Every row gives one point. Each copy is the shape, with its points in the same order, stretched, turned, moved and blurred by noise. Is it also mirrored, or only turned?

Shape (8 x 3):
0:   0.6  -3.3  -3.0
1:   1.4   0.1   7.4
2: -10.5   2.4  -0.9
3:  -9.5   2.5  -0.2
4:   0.5   0.9  -4.2
5:   0.1  -0.3  -4.7
6:   2.3  -1.6  -4.8
7:   1.9   1.8  -1.5
Copy 1:
0:  -3.2   4.1  -0.2
1:  -1.7  -5.9   2.1
2:   0.8  -0.6 -11.3
3:   0.2  -0.8 -10.5
4:   0.7   4.3  -2.1
5:   0.0   5.0  -2.0
6:  -1.0   5.6  -0.5
7:   1.7   1.9   0.4
Copy 1 is: mirrored
Copy 2:
0: -1.0 -1.6 -4.9
1:  4.0 -0.7  5.0
2: -9.3 -3.7  3.7
3: -7.8 -2.9  3.0
4: -3.0  2.5 -4.1
5: -3.4  1.3 -5.1
6: -1.4  3.0 -6.7
7: -1.6  3.3 -2.0
Copy 2 is: only turned
Copy 3:
0: -2.5  4.2 -2.4
1: -1.5 -0.6  8.3
2: -7.9 -6.2 -5.1
3: -6.6 -5.1 -3.0
4:  0.7  0.4 -3.5
5: -0.6  0.4 -3.3
6:  0.7  3.7 -3.5
7:  1.4 -0.1 -0.1
Copy 3 is: mirrored

Shape:
0:  0.1  2.0 -5.2  5.4
1: -0.7  5.0  1.9 -0.2
2: 10.4 -3.8 -5.0 -2.1
3: -9.4 -1.4 -0.4  2.0
4: -1.5 -3.1 -0.4 -3.2
5: -7.0 -0.8 -0.9 -0.7
6:  1.3 -0.3  5.5 -3.6
7:  3.1 -3.3  1.1  5.0
8:  2.8  4.4  3.4 -4.0
Copy 1:
0:  5.9  7.3  1.0  0.9
1: -0.3  1.5 -2.3  6.1
2:  9.2 -1.7 -7.4 -5.6
3: -5.9  5.4  5.2  0.6
4: -2.7  0.1 -1.6 -2.4
5: -5.2  4.5  1.9  0.3
6: -2.4 -5.3 -2.7  3.2
7:  5.7 -1.1  3.0 -0.7
8: -0.1 -2.7 -6.0  6.0
Copy 1 is: mirrored
Copy 2:
0: -4.6  4.9 -1.6  5.0
1:  3.7  1.4 -0.3  1.8
2: -7.4  4.1  7.7 -3.2
3: -1.0 -5.3 -6.9  5.5
4: -1.1 -4.6  0.5 -1.2
5:  0.0 -4.8 -4.8  2.9
6:  4.2 -3.5  3.3  0.1
7: -2.9  0.2  5.0  6.1
8:  5.8  1.5  2.3 -1.7
Copy 2 is: mirrored
Copy 3 (9 x 4):
0:  1.6 -1.4 -1.8  4.3
1:  1.9  3.9  2.8  1.0
2:  9.0 -0.8 -6.7 -6.4
3: -4.2 -3.6  5.1  2.1
4: -0.2 -0.9  2.3 -3.8
5: -3.3 -1.9  4.2  0.2
6:  4.4  2.1  5.4 -3.7
7:  7.3 -3.9  1.3  0.5
8:  4.6  5.9  2.6 -2.8
Copy 3 is: only turned

Shape, 12 rows:
0:  7.2  2.9 -4.4  4.9  4.7  0.8 -5.4  2.2
1:  5.7 -1.6  0.0 -1.3  3.0 -1.8  4.0 -2.9
2: -3.6  0.6 -1.9 -1.2  4.1  2.0  0.9  0.0
3: -3.2 -4.3  0.9  4.4  1.1 -0.4  5.4  0.3
4: -1.7 -4.9 -0.5  0.7  3.7 -0.7 -1.6  7.3
5:  1.6  1.8 -1.8  6.3 -6.1  1.8  0.6  5.1
6: -2.0 -4.8 -4.7 -5.8 -3.5 -3.2 -4.4 -0.2
7:  5.0  7.5  1.0 -0.6 -6.1  4.9  1.5  3.7
8:  5.3  5.3 -4.8  1.4  4.6  3.5 -1.9 -4.2
9:  0.1  5.7 -5.0 -3.5 -6.5 -3.0  7.2  0.6
10:  6.8  4.4  2.8 -3.7 -7.7  6.0 -1.9  7.6
11: -5.7  1.7  6.9  3.5 -3.0 -3.2 -1.6  0.2
Copy 1, 12 rows:
0:  -1.0   4.6  -3.3   8.1  -0.9   8.9  -2.0  -1.7
1:   1.3  -1.7  -2.0   1.3  -1.5   0.1   4.7  -5.7
2:  -0.5   0.5  -1.9  -0.8   5.7   0.5   0.7   1.9
3:   2.4  -4.6  -2.1   3.5   2.2  -4.2   2.5   5.2
4:  -3.6  -5.0  -0.5   4.0   3.1   5.0   3.0   6.7
5:  -0.3   1.4  -3.6   3.4  -6.7   0.8  -3.0   8.7
6:  -9.2  -7.2  -4.6  -3.5   1.0   2.3  -3.3   0.0
7:   1.3   6.6   0.1  -4.1  -8.8   2.8  -1.4   4.6
8:   2.1   6.8  -4.6   2.0   1.4   4.5  -2.3  -5.8
9:  -6.0   4.4  -5.0  -4.9  -5.6  -6.4   2.6   2.5
10:  -0.5   2.8   1.7  -6.3 -10.8   8.5  -1.7   6.1
11:  -0.8  -2.0   7.1   2.4   0.1  -4.5  -5.5   5.6
Copy 1 is: mirrored
Copy 2, 12 rows:
0:  5.5  1.1 -6.0  5.1 -0.3  0.6 -3.7  1.5
1:  5.0 -3.0 -1.9 -2.4 -1.0 -2.7  3.1  0.0
2: -3.3  1.4 -2.5 -1.3  3.8 -0.2  2.1  1.7
3: -3.3 -2.9  1.5  2.0  2.0 -0.9  4.8 -3.4
4: -3.4 -5.3 -0.4  3.0  2.1 -1.3 -1.7  4.5
5: -0.6  2.3  0.5  7.0 -4.0  4.1  0.7  1.1
6: -6.9 -2.1 -4.1 -4.2 -6.3 -4.5 -1.6  1.7
7:  4.0  6.1  2.4  2.4 -3.9  4.9  0.8  3.3
8:  4.1  4.3 -7.1  0.0  0.8  2.4 -0.7 -0.4
9: -1.0  5.2 -2.0 -0.2 -6.9 -1.1  8.4  4.3
10:  3.9  4.0  5.2  2.2 -5.5  4.7 -4.3  6.4
11: -5.6  3.7  6.4  4.2  0.1 -5.5  0.6 -3.5
Copy 2 is: only turned

Shape:
0: -2.5  1.6 -2.8 -0.3  1.2  0.3 -7.4 -5.4 -5.5
1: -1.2 -3.1 -2.6 -2.3 -9.7 -6.5  0.2 -0.3  2.5
2:  4.7 -2.3  0.7 -3.6 -3.3 -1.0 -3.1 -1.3 -3.3
3:  2.8  0.3 -4.3 -5.2  4.4 -0.6 -7.2 -2.8 -3.0
4: -4.1  2.9 -0.6 -4.8 -3.6 -7.4  2.4  1.5  4.9
5: -4.9 -4.6 -1.1 -3.2 -2.2 -7.1  3.6  1.5  4.5
6: -0.9  3.2  2.1  4.5  0.0  1.7  6.1 -0.8  7.3
7:  1.5  2.0  2.5  1.7  1.9 -2.9 -0.1 -3.8 -1.8
8:  1.3  7.5  5.2  7.4  0.4 -0.6  0.4  3.5  4.7
9: -2.8 -3.1  3.2 -1.0  0.2 -7.8  1.5 -3.4  5.4
10: -4.0 -4.1  1.3 -1.0 -5.9 -4.7  1.0  4.7  4.1
11:  1.4  2.2 -1.4 -3.4  4.3  0.7 -0.7 -5.8 -5.8
12: -1.1  1.9  0.9 -1.0  4.5  2.2 -3.7 -1.4 -5.0
13:  1.1  1.1 -0.1 -2.4  1.2  2.5 -6.6 -4.3  0.2
14: -5.7  6.0  7.9 -0.4 -2.2  0.5  1.2  1.2  5.7
Copy 1:
0: -3.8  3.2 -2.1 -4.1  4.6 -7.2 -7.4 -1.3 -1.8
1: -1.7  0.8 -5.1  0.5 -6.5 -5.9  5.0  4.8  2.3
2:  2.3 -2.3  0.8 -2.6 -1.5 -7.0 -0.9  1.2 -4.1
3:  2.3  1.1  0.9 -5.0  7.4 -8.4 -5.7  4.2 -1.7
4: -4.4  3.0 -1.3  2.8 -1.1 -1.0  5.6 10.6  2.9
5: -5.0  0.3  0.0 -0.9 -2.7 -3.0  6.8  7.2  7.9
6: -0.8  0.7 -1.1  3.6  3.4  8.3  5.6 -1.0  2.0
7: -3.9 -2.0  1.0  1.9  5.6 -2.6 -0.1 -0.9 -2.8
8:  0.1  2.8  2.2 10.4  5.0  5.6  1.4 -1.9 -0.5
9: -6.5 -5.0 -0.4  3.4  1.3 -2.0  3.5  5.9  5.0
10: -1.7  2.0  1.4  3.0 -7.1 -2.2  4.2  3.5  6.7
11: -2.8 -0.2  1.5 -7.1  7.7 -3.9 -1.8  0.7 -5.6
12: -2.6  2.5  4.3 -3.3  5.6 -2.7 -4.8 -1.6 -2.1
13:  0.8  0.4 -0.5 -1.8  4.3 -2.9 -7.0  1.4 -1.3
14: -5.8  3.9  3.3  6.5 -1.3  8.1 -1.8  3.9  0.2
Copy 1 is: mirrored
Copy 2, 15 rows:
0: -10.1   1.4  -3.8   1.4  -2.7  -1.3  -6.7  -0.3  -2.0
1:   3.9   0.5  -1.2  -0.1  -9.7  -9.5   0.7   4.7   0.0
2:   1.3   0.6   0.1  -2.0  -5.6  -2.5  -6.2  -0.4  -3.7
3:  -6.0  -0.2  -5.2  -3.7  -1.0  -4.3  -9.0  -2.5   0.5
4:   1.7   5.1  -0.2  -1.8  -2.0 -10.3   2.8   5.1   3.2
5:   1.9  -1.8   2.0  -0.8  -2.1 -11.1   5.4   2.9   1.9
6:   1.5   4.5   4.1  -0.1   0.3   2.7   3.5  -0.2   7.5
7:  -1.2   4.6   3.2   2.9  -0.1  -0.8  -5.4  -1.0   0.7
8:   2.6   6.2   3.8   0.9   3.6   7.2  -1.6   6.0   5.3
9:   0.2   0.5   6.5   1.1  -2.2  -8.5  -0.8   3.1   4.1
10:   2.7  -2.7   3.0  -1.4  -4.0  -6.4   5.1   7.1  -0.8
11:  -5.6   5.6  -2.0   0.5  -0.1  -2.1  -6.7  -6.5  -1.9
12:  -7.1   1.9  -0.6  -0.2   2.4   2.2  -4.9  -1.3  -3.0
13:  -7.0   1.5  -0.7  -3.2  -2.8   0.9  -7.7  -0.4   1.3
14:  -3.0   7.9   6.8  -2.7   0.0   2.1   1.4   6.1   2.4
Copy 2 is: only turned
Copy 3:
0:  4.7  6.7  4.3  6.4  5.0 -2.4 -0.5  2.1  1.8
1: -0.2 -2.5 -1.0  5.8 -8.5 -2.2  1.3  3.5  3.4
2:  8.2  2.6  1.5  1.2 -2.4 -1.1  1.3  3.1  1.2
3:  7.4  5.5  0.4  2.1  7.1  2.4  1.8  2.5  3.3
4: -4.6  1.8 -0.8 -0.4 -4.9 -1.8  0.6  3.3  7.8
5: -4.4 -4.5  4.1  1.1 -5.5  1.1  3.0  2.9  4.8
6: -5.4  3.3  0.4 -4.8 -1.6 -2.9 -0.2 -3.6 -3.0
7:  2.7  2.9  3.4 -2.3  2.0 -5.4  1.7 -0.1  1.0
8: -3.8  4.5 -0.4 -6.6  0.1 -7.7 -6.4  0.8 -2.1
9: -2.8 -3.4  4.3 -0.9 -2.1 -3.1  1.7 -1.3  6.6
10: -3.3 -3.4  3.4  1.5 -8.3  0.7 -2.3  4.4  2.5
11:  6.0  8.8  3.2 -0.2  4.9 -0.8  5.2  1.2  1.9
12:  3.9  8.0  4.6 -0.2  4.8 -1.1 -0.6  2.5 -0.3
13:  6.0  6.9  1.5  1.9  4.0  0.7 -2.0 -2.1  1.5
14: -4.7  7.6  3.9 -4.9 -4.0 -3.2 -4.5 -2.2  3.3
Copy 3 is: mirrored
Copy 4 (15 x 9):
0:  -6.3   1.4  -0.6   8.4   4.8   1.6  -5.3  -4.6  -0.4
1:  -0.1   0.1  -2.1  -4.5  -4.8  -7.2  -7.4   3.3  -1.9
2:   3.4  -2.6   0.0  -1.0   2.3  -0.1  -7.1  -5.1  -2.9
3:  -2.0   0.9  -3.1   1.7  10.5   3.0  -5.7  -5.7   2.2
4:  -1.7   8.9   0.3  -6.9  -2.7  -4.5  -4.2   1.6   2.7
5:  -4.4   1.2   1.4  -8.4  -2.6  -5.2  -1.1   4.1   1.3
6:   4.1   3.5   1.3   2.5  -6.0  -1.6   5.3   0.8   5.9
7:   1.6   2.7   5.0   3.9   1.8  -1.8  -0.9  -5.2   2.1
8:   7.8   6.9   5.5   7.0  -1.9   2.2   1.4   2.9   5.2
9:  -3.0   0.2   5.7  -4.5  -2.7  -4.4  -1.2   0.3   7.0
10:   0.2   0.8   1.7  -5.7  -5.6  -1.3  -3.6   7.0  -1.3
11:  -2.7   2.4   0.0   4.3   6.3   0.8   0.1 -10.0  -0.7
12:  -2.5   1.9   1.8   6.2   5.0   5.3  -0.2  -5.4  -1.1
13:  -1.5  -0.3  -2.1   4.4   2.1   3.9  -5.2  -5.2   4.2
14:   0.3   8.2   4.0   0.8  -9.5   4.5  -0.1   0.6   4.7
Copy 4 is: only turned

Shape:
0: -4.8 -3.1  2.7  1.6 -3.6 -2.7  5.1  2.2  3.8  2.8  2.0
1: -1.2 -3.4  0.8 -1.2  1.9 -3.3  7.1 -0.8 -5.0 -0.6  3.9
2: -4.0 -1.1  4.1 -0.3  2.8  4.6 -2.3  2.1  6.1 -0.6  0.9
3:  4.2  0.3  0.4 -2.7 -3.6 -5.9  0.2  0.8  1.2  2.1  6.5
4: -1.4 -0.8  2.9 -7.9  0.7 -6.1 -6.6  5.0  7.7 -3.2  1.5
5:  0.4  0.6 -6.9 -1.2  1.5  6.5  4.9 -2.9  5.3  0.4 -0.4
6: -4.7  1.7 -1.1 -2.3  1.9  4.1 -3.8 -1.2  3.7  4.0 -2.7
7: -5.1  2.0  5.8  0.4 -3.2 -9.0  4.1  2.1 -1.2 -0.7 -3.5
8: -8.0  4.6  7.1  2.3 -1.8  0.3  4.2 -3.8 -3.8 -1.9  3.3
9:  2.8  2.9 10.8 -1.8  6.3 -4.6  3.7 -3.5 -1.3  7.3  0.9
10:  0.1  0.4 -0.5 -1.9  2.9 -4.1 -2.4  2.6 -2.6  1.7 -3.1
11: -5.9 -2.6  2.5  1.0 -4.6  3.2  1.3 -2.9 -5.8 -1.3  3.3
12: -0.2  1.9 -1.5  3.8  3.5 -1.0 -0.9 -6.5  4.5  6.4  2.8
13: -3.8 -3.0  7.2  3.8  1.0  1.5 -4.6  4.0 -1.9 -3.2 -6.6
14:  0.2 -4.0  3.1 -5.5 -0.3 -5.0  2.0 -2.2  7.2 -4.3 -3.4
Copy 1, 15 rows:
0:  -7.4   6.5  -3.8  -2.2  -3.9  -0.6   6.9  -4.9   0.5  -1.2  -5.2
1:  -0.5   3.8  -2.5  -0.4  -1.2   0.7   6.3   1.4  -8.9  -2.3  -1.4
2:  -6.6   1.8  -2.0   0.4   2.0  -0.9  -5.7  -1.3   4.9  -2.7  -1.2
3:   1.8   4.8   4.7 -10.0   0.4  -0.1   5.3  -2.3  -2.0  -1.8   1.9
4:  -5.8   6.4   5.1  -5.1   5.3  -6.5  -4.8   4.5   3.2  -3.7  -1.8
5:  -3.2  -6.5  -6.6  -4.9   6.2   1.1   2.1   0.4   2.3  -3.2   3.8
6:  -5.4  -4.6  -2.9  -1.1   4.9   1.3  -3.4   0.6   3.6   3.6  -0.1
7:  -4.4   7.9  -1.0   1.5  -8.7  -6.2   5.4   1.4  -2.0   3.3  -6.3
8:  -4.0   1.1  -5.1  -1.5 -13.4   1.7   2.4  -1.6  -5.8   3.9  -3.8
9:  -1.9   2.3   4.5   0.2  -2.9  -7.5   1.2  -8.6  -3.0   2.0   4.4
10:   1.9   2.5   0.9   2.7   3.5  -2.8  -0.9   3.9  -1.5   4.2   0.0
11:  -2.3  -0.8  -2.4   0.0  -7.0   8.2   3.6   1.6  -5.4   0.5  -4.6
12:  -0.2  -3.3  -1.5  -5.4   3.1  -2.8   0.4  -9.1   1.3   1.4  -0.6
13:   0.1   4.1  -0.7  10.6  -5.0  -2.0  -6.0   2.8   5.4   2.1  -6.6
14:  -4.7   1.1   4.6  -1.8   1.5  -8.4   2.2   1.6   6.0  -9.2  -3.4
Copy 1 is: mirrored
Copy 2, 15 rows:
0:  -2.6  -2.3   0.8   3.8  -3.2   4.5  -2.1  -2.6  -2.3   4.6  -4.9
1:   0.0  -5.5  -0.4   0.9   2.5   3.3   2.2  -6.0  -5.7   1.6  -0.2
2:  -3.6   0.0  -4.0  -1.7   2.4   3.9  -5.2   0.8   3.9   1.3  -3.1
3:   2.4  -5.8   0.2   7.2  -1.6   1.7   6.5   2.8   0.6   2.5  -1.6
4:  -3.0  -2.2  -0.4   5.7   2.6  12.1   5.0   5.6   7.8   3.2   0.4
5:   2.1   3.2   0.7  -7.0   3.7  -2.9   3.5  -2.4  -2.3   6.0  -6.1
6:  -5.3   5.6  -2.5   0.2   2.9  -1.9  -1.0   3.2  -0.5   3.3  -1.7
7:  -7.5  -2.8   3.9   5.9  -4.8   7.0   1.7  -0.1  -3.3  -0.2   2.2
8: -10.1  -3.0  -2.9   3.1  -3.0  -1.9  -2.5  -5.6  -1.6  -3.7   1.1
9:  -5.5 -10.3  -0.7   2.8   3.6  -2.8  -4.0   6.2  -4.3   3.5   1.0
10:  -1.1   0.7   0.6   3.0   2.4   4.1   2.7   4.2  -4.1   0.0   2.3
11:  -3.1   0.8  -5.6   2.6  -2.2  -1.6  -1.3  -7.3  -2.1  -1.2   2.9
12:  -1.2  -0.5   3.7   4.6   3.4  -8.9  -1.7   2.9  -2.2   3.7  -4.2
13:  -3.4   1.5  -2.2  -0.1  -1.6   5.5  -8.1   0.5   0.6  -4.2   5.7
14:  -1.2  -2.8   4.4   0.2   2.4   7.0   3.0   0.8   3.5   8.5   1.6
Copy 2 is: mirrored
Copy 3 (15 x 11):
0:   0.2  -1.4   5.2   1.7  -5.6   5.2   2.0  -1.8   1.1  -1.7   5.3
1:   5.0   3.9   3.5  -1.1  -0.5   1.4  -1.1  -0.2  -2.3   0.9   6.7
2:   0.8  -6.2  -0.1   3.1   1.0   3.4   2.7  -2.3   4.0  -0.8   3.2
3:   3.2  -2.1   1.7  -2.1  -8.5  -0.5   1.0   2.1   2.9   3.2   9.2
4:   2.7 -10.5  -0.2   3.3  -5.9  -1.3   0.8   3.6   3.4  -3.1  11.0
5:   4.1   5.1  -0.1  -5.3   0.3   0.0   1.5  -3.5   4.6  -7.7  -1.0
6:  -0.2  -2.5  -0.3  -2.1   1.1   2.1  -3.2  -1.6   5.3  -4.0   1.3
7:   0.0  -3.6   6.0   2.8  -4.4   2.7  -2.9   7.9  -3.2  -0.4   4.3
8:  -1.8  -3.1   5.9  -2.3   2.6   5.0   1.9   4.8  -0.3   5.6   3.5
9:   9.3  -4.2   5.7   0.9  -1.6   7.3  -4.6   4.0   5.2   7.0   6.4
10:   2.2   0.0  -1.8   1.0  -1.4  -1.5  -7.2   3.4  -0.1  -1.6   3.3
11:  -2.1  -1.3   3.9  -3.9   0.8   3.4   1.5  -2.5  -3.5   3.6   3.5
12:   2.4   1.7   5.2  -1.9  -1.2  -0.9  -1.9  -2.8   9.7   1.0   1.1
13:  -1.0  -6.6  -1.3   6.9   2.0   1.5  -2.5   0.2  -5.0  -0.1  -1.3
14:   7.6  -7.5   7.4   0.8  -4.8  -0.6   1.7   0.8  -0.3  -5.4   5.8
Copy 3 is: mirrored
Copy 4:
0:  -0.3  -7.5  -2.9  -3.9  -2.3  -0.1  -0.8   1.2   3.0  -0.5  -2.1
1:   1.0  -9.0   1.2  -1.5   4.9  -1.2   4.4   1.9  -3.7  -6.0   2.5
2:   1.3   1.5   1.9  -5.3  -1.2   5.2  -4.9  -0.8   1.3   2.6   3.3
3:  -3.3  -0.7  -4.5   3.2   1.3  -4.7   0.0  -3.7  -2.8  -5.7  -2.4
4:   3.0   5.0   0.3  -3.5   4.0  -2.9  -7.9  -8.2  -0.9   1.1  -5.7
5:   7.2   1.9   0.6   0.7  -4.5   7.0   2.1   2.4   1.9  -7.0   2.0
6:   2.7   1.6  -0.9  -1.0   1.3   7.6   0.1   0.3   4.0   1.8  -1.2
7:   0.8 -11.5   2.0  -1.5   1.8  -4.3   0.1   1.7  -1.8   3.2  -9.2
8:  -5.4 -10.8   5.8  -4.4  -1.3   3.8   5.2  -0.1  -2.6   0.4  -2.2
9:  -3.0 -11.2  -4.7   2.7   4.5   4.3  -4.0   2.1 -11.1  -1.1  -0.8
10:   3.1  -2.2   0.4   3.0   7.4  -2.1   0.3   2.2  -0.6   1.3  -1.9
11:  -2.8  -5.4   1.0  -6.1   1.4   0.5   9.2   0.0   0.5   0.8   3.2
12:  -0.5  -5.2  -3.2   7.8   0.3   8.9  -1.0  -3.2   2.1  -2.1   2.8
13:   2.4  -3.0   3.7  -4.5   3.8  -1.7  -2.0   3.4   0.0  11.9   4.0
14:   9.2  -3.0  -1.3  -3.8   1.1  -0.3  -4.4  -6.1  -4.6   0.4  -3.4
Copy 4 is: mirrored
